Rows are points. The points of each table are mixes of a few directions, plus a little noise. How many directions does each table use, and how many do they share? Where both have some left over, give the other angles between the two spaces (their principal angles), to ten degrees, smallest first.

First, 7 rows:
[[ -5   4]
 [ 59 -52]
 [-44  39]
 [-28  24]
 [-15  14]
 [ -4   4]
 [ 37 -32]]
Second:
[[ -7   6]
 [-42  37]
 [ 11 -10]
 [ -4   3]
 [-24  21]
 [ 65 -57]]
Directions: first 1, second 1, shared 1

First:
[[ -7  33 -30 -22]
 [-34  -8 -18 -29]
 [ 26 -14  38  -1]
 [ 43 -33  56  57]
 [-28  22 -45  -4]]
Second, 5 rows:
[[ 37  49 -13  23]
 [ 66   5  51  32]
 [-30 -25  -3 -17]
 [-45  -1 -37 -22]
 [-27 -27   3 -16]]
Directions: first 3, second 2, shared 2

First (10 x 8):
[[ 10 -72  37 -14  17 -12 -38  20]
 [  8 -70  17 -27  34 -24 -31  24]
 [ -6  23 -17 -19  11 -38  22 -32]
 [  1  30  26  42 -49  43   1 -11]
 [  4 -44  23 -20  17 -30 -18  -3]
 [-10  50 -69 -17  25 -12  38   3]
 [  4 -35  -2 -12  21   0 -16  28]
 [  2  25  37  48 -56  51  -5 -10]
 [ -2  53  -4  49 -47  66  12   8]
 [-10  38 -48 -30  27 -45  36 -25]]
Second, 7 rows:
[[ 17 -13  -6   5   1  -1  23  -7]
 [ 33 -36  12  38 -21  51  15  22]
 [  9   2 -22 -22  20 -47  39 -34]
 [ -1   7  -9 -16  11 -27  13 -17]
 [-78  67  13 -39  10 -24 -90  13]
 [  5 -19  29  43 -32  76 -35  49]
 [ 17  -9 -17 -10  12 -28  38 -25]]
Directions: first 3, second 2, shared 1; angles 90

First:
[[-38  21 -46 -22  -3  30   7 -14 -33]
 [ 33 -36  21 -32   2  12  56  27 -15]
 [ 34 -33  51  11  -5 -36  -1  14   3]
 [-60  11 -33  27  27 -20 -51 -44 -14]
 [ 38  29  46  15 -75 -25 -41  17  10]
 [ 38 -65  22 -37  48  23  55  22  46]
 [-23  40 -33  38  20  -3   3  -9 -13]
 [-23  33 -27  -2 -14  19 -29 -14  14]]
Second, 8 rows:
[[-24  47 -33 -16  -8  29 -61 -15 -30]
 [  9  53 -16  16 -33  15  17  15   3]
 [ -6 -48  32  49  22 -76  47  -2 -59]
 [  6  -2  -3 -36 -14  37 -27  -3  66]
 [ -6  14 -15 -41 -17  45 -53 -11  52]
 [ 34 -36  14 -19  36  18  43  21  33]
 [ 11 -38  19  17  36 -30  44   9 -30]
 [-23  10   1  30 -22 -37 -11 -14 -36]]
Directions: first 5, second 4, shared 3; angles 50

First, 11 rows:
[[  0  30 121 -37 -15 -61  43  10  24  18   6  31]
 [ 42 -33 -83  27 -76  41  56  53 -45  22  18 -97]
 [-33 -19   2   1 -28 -51  35  40 -22  22  59 -21]
 [-15   1  -1  -5  29   9 -22 -19   8 -15 -14  29]
 [  1  13  26  -7  15  -4 -12 -15  14  -5 -13  21]
 [ -1   8  -9  11  20  -1 -37 -18  10  -5  -1   7]
 [-30 -12  -5  -9  19  -2   0  -3  -4 -11   3  25]
 [-23  -5  -5 -11  35  17 -18 -21   5 -22 -21  39]
 [ 25  15   9  -2  11  26 -16 -22  15  -9 -35  10]
 [ 28   8 -15   8   5  31 -18 -16   7  -7 -28  -7]
 [  6  -8 -40  25 -15  -6 -12  12 -12  12  27 -37]]
Second, 8 rows:
[[ 33  35  51  56  -2 -54  60  35 -40   6  51  74]
 [ -2 -18 -47 -19   7  55 -34 -25  16 -13 -43 -33]
 [  1   6  14   6  -2 -16  10   7  -5   3  13  11]
 [ -8   5  25   0  -6 -31  11  10  -1   9  21   6]
 [ 16  -8 -45   2  10  56 -20 -19   1 -17 -38 -10]
 [-22 -13  -6 -27  -3   3 -20  -9  18   4  -8 -30]
 [-36 -27 -25 -50  -3  22 -44 -23  35   2 -27 -60]
 [ 18  21  33  33  -2 -35  36  22 -24   5  33  43]]
Directions: first 4, second 2, shared 1; angles 80

First (9 x 18):
[[ 20  -6  14  -3  -7  10  31 -16   4   4  14 -19  -6  11  -8 -12 -36  -2]
 [-14  11  -6  29  34 -12 -53 -22 -13  16  32  23  15  52 -27  64   9  -7]
 [ 37 -35 -14  21 -38 -17 -26  26  11 -69  -3  -1 -27 -50   4 -73  42   5]
 [-17  19   7 -23  13  15  31  -3  -5  34 -10  -7  14  13   5  28 -23  -1]
 [ 14  -9  -1  26   4  -9 -29 -15  -1 -12  28   6  -5  22 -20   7   2  -4]
 [ 47 -30 -21  -5 -44  -2   8  50   4 -72 -19 -20 -17 -65   6 -75  39   5]
 [-43  20  17  -7  21   1   5 -29   4  51  -5  15   6  22  15  31 -22   0]
 [-16  21  -7 -25  16  13  18  17 -12  23 -17  -4  22   5   2  36   1  -1]
 [-27   9  11 -13   1   2  16  -8   8  26 -18   6  -3  -9  23  -4 -11   3]]
Second:
[[  23  -24    2   38  -12  -18  -38  -18    9  -32   29    8  -21    5
   -14  -28    8   -1]
 [  -8   28  -15  -27   26   19   18   23  -24   24   -8   -9   35   22
   -14   63   -1   -4]
 [  27  -18   10   20  -12   -3    0  -20    7  -16   26   -9  -16   10
   -14  -24  -20   -2]
 [ -21    2    7   10    5   -9  -18  -17    7   13    0   16   -6    4
     9    2    2    1]
 [  20    8   -1  -22    2   21   41   12  -11    5    2  -26   14   10
   -13   14  -24   -3]
 [  46    0  -31  -24   -8   20   25   59  -24  -41   -9  -33   22  -17
   -24    8   22   -3]
 [  28  -26    1   32  -17  -15  -29  -12    9  -37   24    3  -22   -4
   -11  -37    8    0]
 [-121   35   27  -21   25  -14   -9  -36   25   94  -55   55   -3  -14
    75   19    0   11]
 [   6   -4   -2   -6  -10    1    8   10    3  -10   -9   -5   -4  -16
     6  -18    4    2]]
Directions: first 4, second 4, shared 4

First, 10 rows:
[[-16 -19  41 -17  58  39  57 -46  11 -17  53 -18  29 -10 -10   7  10 -66
   23  14  23  22  22   3]
 [ -5  20  -4  22 -44 -36 -33  39 -24  23 -51  20 -24 -10   6  -9  -1  28
  -20  -3 -26 -12 -17 -15]
 [-23 -16  51 -12  56  35  59 -43   5 -12  47 -15  27 -17 -11   6  12 -72
   21  17  19  23  21  -3]
 [-24  17  32  24 -23 -27  -5  25 -32  26 -40  19 -15 -29   1 -10   9 -13
  -14   8 -26   0  -9 -25]
 [ -1  15  -7  16 -34 -27 -27  30 -17  17 -38  15 -18  -6   5  -7  -1  25
  -15  -3 -19 -10 -13 -10]
 [ 53  -7 -88 -20 -23   2 -47   7  38 -23   9 -10  -5  52   9   8 -23  84
   -1 -26  16 -21  -8  35]
 [-33   0  57   8  24   6  37 -13 -19   9   5   2   8 -31  -7  -3  14 -59
    5  17  -5  16   8 -18]
 [ -1   3   0   3  -5  -5  -4   5  -3   3  -6   3  -3  -1   1  -1   0   3
   -3   0  -3  -1  -2  -2]
 [ 29 -21 -37 -29  28  33   8 -31  39 -31  49 -23  19  34  -2  12 -10  14
   17  -9  31   1  12  30]
 [ 21   9 -44   5 -38 -22 -43  28   2   5 -28   8 -17  18   8  -2 -11  57
  -13 -14  -9 -17 -14   6]]
Second:
[[  24   -5  -39  -11   -6    4  -18    0   19  -12    8   -6    0   25
     3    4  -10   34    1  -11   10   -7   -2   17]
 [  15   -3  -24   -7   -3    3  -11   -1   11   -7    5   -3    0   15
     2    3   -6   22    1   -6    6   -5   -1   11]
 [ -33    7   54   15    8   -6   25    0  -27   17  -12    9    0  -34
    -5   -6   14  -48   -2   16  -13   11    2  -23]
 [  -6    1   10    3    2   -1    4    0   -5    3   -3    2    0   -6
    -1   -1    3   -9    0    2   -3    2    1   -4]
 [  56  -12  -90  -25  -14   10  -42   -1   44  -29   20  -15    0   56
     7   10  -23   80    3  -26   22  -19   -4   39]
 [ -33    7   54   15    8   -6   25    0  -26   17  -12    9    0  -33
    -4   -6   14  -48   -2   16  -13   11    2  -23]
 [  75  -16 -121  -33  -19   13  -56   -1   58  -38   27  -20    0   75
    10   13  -31  108    4  -35   30  -25   -6   52]
 [ -51   11   82   22   12   -9   38    1  -41   26  -18   14    0  -52
    -7   -9   21  -74   -3   24  -20   17    4  -36]
 [ -20    4   31    9    5   -4   14    0  -15   10   -7    5    0  -19
    -2   -3    8  -27   -2    9   -7    7    1  -13]
 [ -26    5   42   12    6   -4   19    0  -20   14   -9    7    0  -26
    -3   -5   10  -37   -2   12  -10    9    2  -18]]
Directions: first 2, second 1, shared 1
